Each point is reached from the start by the listed moves, each made once or not at all, plus a little noise. Is the number of moves made odd or even? Then give how often each move was made.
In the rows, zero is written as 128.

Moves:
(1): [198 143 122 118 133 129]
(2): [109 201 120 112 139 132]
(3): [133 136 213 129 144 132]
Start: [123 150 111 182 129 148]
Points:
[126 155 204 186 143 150] => odd (0, 0, 1)
[199 166 194 177 147 148] => even (1, 0, 1)
[182 244 172 151 166 154] => odd (1, 1, 1)
[188 162 103 173 138 146] => odd (1, 0, 0)

Moves:
(1): [170 122 110 126 131 118 130 126 129 122]
(2): [130 189 141 133 132 126 113 128 124 127]
(3): [144 119 182 119 130 133 136 117 120 146]
(4): [132 121 142 195 134 123 121 124 131 127]
(5): [118 128 122 125 184 129 132 129 123 122]
(6): [140 129 123 135 130 201 141 115 129 130]
(7): [130 147 118 138 119 115 202 124 115 128]
(8): [133 134 134 126 127 130 128 184 138 125]
Start: [136 116 138 170  90 150 142 151 162 135]
Points:
[172 172 128 167 153 140 136 151 156 123] => odd (1, 1, 0, 0, 1, 0, 0, 0)
[160 181 208 244  91 132 201 133 137 151] => even (0, 1, 1, 1, 0, 0, 1, 0)
[141 195 155 249 145 131 198 201 153 123] => odd (0, 1, 0, 1, 1, 0, 1, 1)
[147 113 192 156 144 154 157 197 158 144] => odd (0, 0, 1, 0, 1, 0, 0, 1)

Moves:
(1): [215 133 117 113 139 128 140 142 105 128 125 128 118 119 138 132 118]
(2): [116 208 123 136 155 143 116 129 130 137 119 136 117 120 118 128 119]
(3): [133 131 215 118 134 137 124 142 125 144 119 146 148 111 115 122 152]
(4): [128 118 133 195 130 127 126 161 110 139 125 117 118 126 125 153 134]
(5): [124 116 125 124 177 121 123 136 121 133 137 124 129 128 136 118 135]
(6): [123 127 126 142 129 199 156 104 137 121 118 140 131 133 150 133 130]
(7): [123 143 134 135 139 117 178 116 120 119 126 137 119 120 126 131 133]
(8): [121 132 131 107 114 135 143 184 149 132 138 115 118 140 135 131 117]
(9): [136 130 131 139 127 108 126 104 180 132 140 122 129 110 139 136 124]
(10): [126 116 110 127 120 128 146 114 132 192 121 115 124 133 132 120 122]
(11): [126 130 147 134 111 136 125 111 113 130 208 133 114 122 128 132 122]
(12): [122 126 118 123 120 116 132 139 136 131 126 188  97 123 114 138 129]
(13): [126 137 108 131 123 123 142 148 127 131 137 148 190 116 147 143 130]
(14): [144 144 138 131 140 111 119 114 133 129 132 138 153 220 104 139 116]
Start: [150 139 112 138 113 117 112 181  94 118  92 164 136  85 112 145 132]
Points:
[164 163 126 213  92  90 116 233 144 141 210 166 187 145 124 216 104] => even (0, 0, 0, 1, 0, 0, 0, 1, 1, 0, 1, 0, 1, 1)
[247 146  96 169 118 113 152 249  84 205  86 137 124 186 101 182 102] => odd (1, 0, 0, 1, 0, 0, 0, 1, 0, 1, 0, 0, 0, 1)
[212 211  81 135 172 131 135 190  53 196 171 176 158  51 141 152 113] => even (1, 1, 0, 0, 1, 0, 0, 0, 0, 1, 1, 0, 1, 0)

Moves:
(1): [172 125 127 138 153 133 127 131 132 117 136 125 125 122 119 127 130 145
 127 122 128 117 120 141 121]
(2): [120 180 137 133 148 133 116 128 122 128 125 118 119 135 131 139 125 117
 129 154 132 125 116 147 142]
(3): [127 123 165 128 132 129 119 124 123 125 129 126 123 118 128 136 118 113
 125 118 125 131 146 132 121]
(4): [119 127 130 159 128 134 126 133 120 120 130 116 137 118 129 137 130 121
 124 118 124 136 130 129 132]
(5): [109 131 129 118 166 106 124 117 126 123 135 118 143 125 131 134 131 132
 120 115 127 124 125 124 128]
(6): [126 126 122 115 146 158 116 129 137 120 137 131 130 125 132 126 121 127
 138 119 127 138 118 122 129]
(7): [123 128 134 119 143 139 182 131 116 134 135 111 136 102 151 121 128 122
 126 134 133 116 134 129 137]
(8): [128 126 128 128 129 127 124 158 122 129 133 123 123 129 126 124 135 120
 133 142 126 127 120 129 127]
(9): [128 131 137 128 123 117 132 138 161 130 123 135 120 119 125 125 131 130
 115 116 138 121 117 126 141]
(10): [124 129 129 137 136 135 122 127 122 160 134 132 115 126 135 129 138 130
 130 125 112 110 135 138 123]
(11): [125 133 128 121 117 126 132 123 122 120 170 133 142 121 131 116 150 122
 130 110 131 118 113 129 134]
(12): [142 132 131 128 136 112 131 132 122 110 118 179 125 121 131 128 144 144
 118 127 124 146 125 116 131]
(13): [130 129 133 125 118 133 132 137 142 143 113 139 170 127 126 143 118 121
 146 125 127 122 121 120 128]
(14): [125 128 134 142 129 133 143 124 142 124 136 133 141 164 137 121 140 122
 122 124 129 132 127 132 115]
(15): [134 125 122 127 126 114 116 133 136 113 121 131 145 132 178 124 117 131
 136 140 153 126 125 150 129]
(16): [137 122 127 123 132 130 134 125 138 134 142 126 126 126 136 159 127 121
 135 136 116 130 123 133 135]
(17): [123 124 140 123 125 140 125 120 130 122 111 116 132 128 134 131 152 139
 135 126 130 131 129 133 143]
(18): [124 132 151 132 114 122 133 142 121 137 129 120 127 132 138 130 120 164
 138 120 125 138 118 124 135]
(19): [112 134 120 143 143 112 136 130 148 124 136 134 109 130 134 125 143 139
 182 132 144 110 147 122 131]
(20): [119 113 136 138 135 125 125 123 144 132 145 135 139 112 117 113 134 137
 128 165 128 137 126 126 133]
(21): [131 126 123 122 137 131 127 128 119 144 121 131 122 135 124 137 130 125
 126 129 158 139 125 136 134]
(22): [143 136 128 129 133 121 129 130 135 137 120 117 121 124 127 108 138 126
 140 119 116 161 136 130 133]
(23): [131 135 114 113 143 141 121 142 136 126 137 126 137 135 131 128 127 130
 113 141 132 125 172 122 145]
(24): [122 122 128 131 128 125 138 131 119 124 126 125 131 130 114 126 122 128
 131 121 118 125 134 160 128]
Start: [109 125 143 147 113 155 152 124 132 135 127 136 140 144 147 127 155 129
 154 117 131 118 115 104 132]
Points:
[159 172 207 150 194 166 118 158 184 120 144 168 130 102 147 105 166 183
 146 137 124 181 124 112 179] => even (1, 1, 1, 0, 0, 1, 0, 0, 1, 0, 0, 1, 0, 0, 0, 0, 0, 1, 0, 1, 0, 1, 1, 0)
[166 133 154 123 172 175 207 191 174 113 198 180 180 143 238 126 193 173
 150 116 185 131  90 126 175] => odd (1, 0, 0, 0, 0, 1, 1, 1, 1, 0, 1, 1, 0, 1, 1, 1, 0, 1, 0, 0, 1, 0, 1, 0)
[124 114 178 169 168 148 137 137 142 169 118 106 204 135 220 201 168 180
 187  92 155 114  85 152 162] => even (1, 0, 0, 1, 1, 0, 0, 0, 0, 1, 0, 0, 1, 0, 1, 1, 1, 1, 0, 0, 1, 0, 0, 0)
[122 119 142 158 241 188 198 119 152 121 249 165 203  96 190 130 219 145
 133 121 111 117 127 113 158] => even (1, 0, 0, 1, 1, 1, 1, 0, 0, 1, 1, 1, 0, 1, 0, 1, 0, 0, 0, 1, 0, 0, 1, 0)
[116 138 211 174 116 102 182 155 200 156 160 202 169 145 225 130 199 159
 241  69 129 121 120 160 152] => odd (0, 0, 1, 0, 0, 0, 0, 0, 1, 1, 1, 1, 1, 1, 1, 1, 0, 1, 1, 0, 0, 1, 0, 1)
[ 86 172 147 131 210 184 142 103 138 168 203 133 159 179 180 164 192  99
 161 103 143 108  69 142 148] => even (0, 1, 0, 0, 1, 1, 0, 0, 0, 1, 1, 0, 0, 1, 0, 1, 0, 0, 0, 0, 1, 0, 0, 0)
[150 113 179 216 204 137 155 148 204  89 142 194 149 133 179  98 189 151
 204 104 182 178 125 159 144] => odd (1, 0, 1, 1, 0, 1, 0, 0, 1, 0, 0, 1, 0, 1, 1, 0, 0, 0, 1, 1, 1, 1, 0, 1)
[105 165 224 127 160 156 177 198 168 142 107 161 201 108 222 143 167 154
 159 185 199 141 123 134 215] => odd (0, 1, 1, 0, 0, 0, 1, 1, 1, 0, 0, 1, 1, 0, 1, 0, 1, 1, 0, 1, 1, 0, 1, 0)
[113 119 202 217 174 189 147 169 147 140 179 121 121 158 172 129 175 153
 216  86 117 107 120 115 118] => odd (1, 0, 1, 1, 0, 1, 0, 1, 0, 1, 0, 0, 0, 1, 0, 0, 0, 1, 1, 0, 0, 0, 0, 0)
[142 175 192 141 224 162 212 126 167 127 206 151 216 113 193 128 196 162
 190 124 109 154  52 114 169] => odd (1, 1, 0, 0, 1, 1, 1, 0, 0, 0, 1, 1, 1, 1, 0, 1, 0, 1, 0, 1, 0, 1, 0, 0)
[ 96 119 179 147 133 107 146 190 203 101 174 214 197 107 181 112 184 134
 206 146 170  99 150 129 171] => odd (0, 0, 1, 0, 0, 0, 0, 1, 1, 0, 1, 1, 1, 0, 1, 0, 0, 0, 1, 1, 0, 0, 1, 1)

Moves:
(1): [132 155 121 112 134 110 142 137 114 123 128 147 137 137 148 135 127 134
 132 115 123 128 112 114 107 132 126]
(2): [130 119 150 122 117 125 128 125 107 135 143 119 146 138 104 131 119 126
 136 129 147 134 120 126 120 119 132]
(3): [145 106 119 136 146 124 100 128 124 111 128 141 132 139 127 139 116 106
 132 117 129 121 131 126 136 129 119]
(4): [119 117 129 120 125 130 132 118 110 110 125 126 146 145 125 120 126 110
 123 134 130 124 124 124 137 110 123]
(5): [118 124 121 133 123 115 123 136 122 128 112 123 138 107 146 103 118 129
 119 127 115 151 129 131 125 130 131]
(6): [121 129 117 129 133 122 130 140 122 143 118 123 126 133 132 127 123 130
 133 118 126 126 136 121 120 124 140]
(7): [127 130 126 134 117 145 123 137 125 140 115 134 127 128 116 123 128 140
 141 131 127 125 138 121 136 137 129]
(8): [125 133 136 132 137 141 139 148 113 113 129 156 154 151 127 144 134 135
 129 109 136 147 123 128 132 121 132]
(9): [124 137 122 118 121 130 146 121 134 121 131 123 128 116 137 133 134 128
 135 130 128 143 131 135 123 134 125]
(10): [129 125 126 129 142 144 145 137 149  93 131 142 140 110 130 142 141 141
 119 120 151 113 132 127 127 138 150]
(11): [123 131 123 114 143 122 146 131 127 122 126 145 115 122 152 123 117 131
 134 124 133 132 115 137 129 138 128]
(12): [145 132 136 136 126 127 147 137 145 126 115 128 122 117 126 122 123 132
 124 142 128 123 134 134 115 114 141]
(13): [132 125 126 129 136 132 122 128 126 119 119 128 124 128 136 128 148 135
 118 120 138 130 118 133 132 137 130]
(14): [130 117 120 129 139 129 145 140 141 157 121 141 147 122 139 119 121 108
 116 124 122 127 142 128 110 130 112]
(15): [117 141 118 129 132 118 124 122 138 115 122 119 129 130 129 121 123 132
 137 131 120 136 128 144 124 140 124]
(16): [137 128 115 107 151 118 131 128 118 126 115 134 158 139 150 126 109 160
 128 142 129 137 129 132 142 140 134]
(17): [130 108 145 108 143 111 154 152 118 142 139 101 144 134 133 138 162 127
 142 128 119 104 134 116 123 135 104]
(18): [116 133 122 133 129 133 132 122 130 129 121 122 116 120 110 130 125 130
 148 137 131 138 121 120 121 130 134]
(19): [132 114 147 122 131 123 128 148 143 133 127 140 129 130 123 129 136 119
 134 116 122 122 133 111 118 120 124]
(20): [132 151 155 154 140 134 143 121 127 126 147 137 120 139 122 138 155 136
 146 125 138 123 134 132 120 134 147]
(21): [144 126 135 122 129 124 130 143 144 108 128 141 127 118 106 145 140 126
 109 132 126 116 135 137 128 133 146]
(22): [123 154 118 124 123 115 132 117 117 124 123 131 152 122 135 122 136 135
 142 131 124 132 119 136 120 123 140]
(23): [145 130 120 128 126 118 129 150 116 133 139 132 123 122 126 104 148 145
 162 117 139 126 115 107 144 145 128]
(24): [131 125 126 139 125 138  97 151 127 124 124 132 123 141 136 115 122 129
 122 131 115 129 115 133 145 141 135]
Start: [128 125 121 161 128 133 120 140 121 130 138 152 135 123 125 115 129 138
 104 146 109 136 120 123 129 129 117]
Points:
[142 151  83 129 150 131 196 161 161  69  86 192 230  90 136 106 130 167
  97 181 115 133 153 161 109 150 162] => even (0, 0, 0, 1, 0, 0, 1, 0, 1, 1, 0, 1, 0, 1, 1, 1, 0, 0, 0, 0, 1, 1, 0, 0)
[129 152 117 199 178 122 161 161 107  99 114 205 209 167 135 116 134 109
 136 124 109 147 140 148  90 103 144] => odd (0, 0, 1, 1, 0, 1, 0, 1, 0, 0, 0, 1, 0, 1, 1, 0, 0, 0, 0, 1, 0, 1, 0, 0)
[156  65 164 107 147 115 206 220 131 110 172 165 213 105  95 125 204 115
 128 124 143  96 136  81 107 144 112] => odd (0, 1, 0, 1, 0, 0, 0, 0, 1, 1, 0, 0, 0, 1, 0, 0, 1, 0, 1, 0, 1, 0, 1, 0)
[179 142 184 102 184 109 249 219 138  89 147 207 194 115 135 166 185 201
 151 145 144  99 130 107  82 167 167] => even (1, 1, 0, 0, 0, 0, 1, 0, 1, 1, 1, 1, 0, 0, 0, 1, 1, 0, 1, 1, 1, 0, 0, 0)
[171 102 119 168 213  96 134 240 123 121 143 183 138 143 156 107 198 137
 147 105 106 102 116 131 132 207 127] => odd (0, 0, 1, 0, 0, 1, 0, 0, 0, 0, 1, 0, 1, 1, 1, 0, 1, 0, 0, 1, 1, 0, 1, 1)
[153  83 151 145 166 127 132 172  89  89 120 194 215 178  92 132  93 132
 134 147 138 158 112  99 126  91 132] => even (0, 1, 1, 1, 0, 0, 0, 1, 0, 0, 0, 1, 0, 0, 0, 1, 0, 1, 1, 0, 0, 0, 0, 0)
[152 152  85 179 230 112 151 197 147  62  86 229 171 110 211  94 110 175
 113 139 118 162  99 150  97 202 166] => odd (1, 0, 1, 0, 1, 0, 0, 0, 0, 1, 1, 1, 1, 1, 1, 1, 0, 1, 0, 1, 0, 0, 0, 1)
[143 115  97 188 197 141 144 194 145 107  93 208 185  95 124 127 126 162
 113 139 122 131 166 116 112 176 180] => even (0, 0, 1, 0, 1, 1, 1, 0, 0, 1, 0, 0, 0, 1, 0, 1, 0, 1, 0, 1, 1, 0, 0, 0)
[172 121 138 141 143 128 131 220  89  86 140 226 169 142  77 148 177 155
 171  94 146 158  91  74 119 156 132] => odd (1, 1, 1, 0, 0, 0, 1, 1, 1, 0, 0, 0, 1, 0, 0, 0, 0, 1, 1, 0, 1, 0, 1, 0)
[ 91 131  95  93 189 109 202 177 114  80  89 156 203 117 170 116 172 192
 175 142 124 135 113 115 117 173 138] => odd (0, 0, 0, 1, 0, 1, 1, 0, 1, 1, 1, 0, 1, 0, 1, 1, 1, 1, 1, 0, 0, 1, 0, 0)
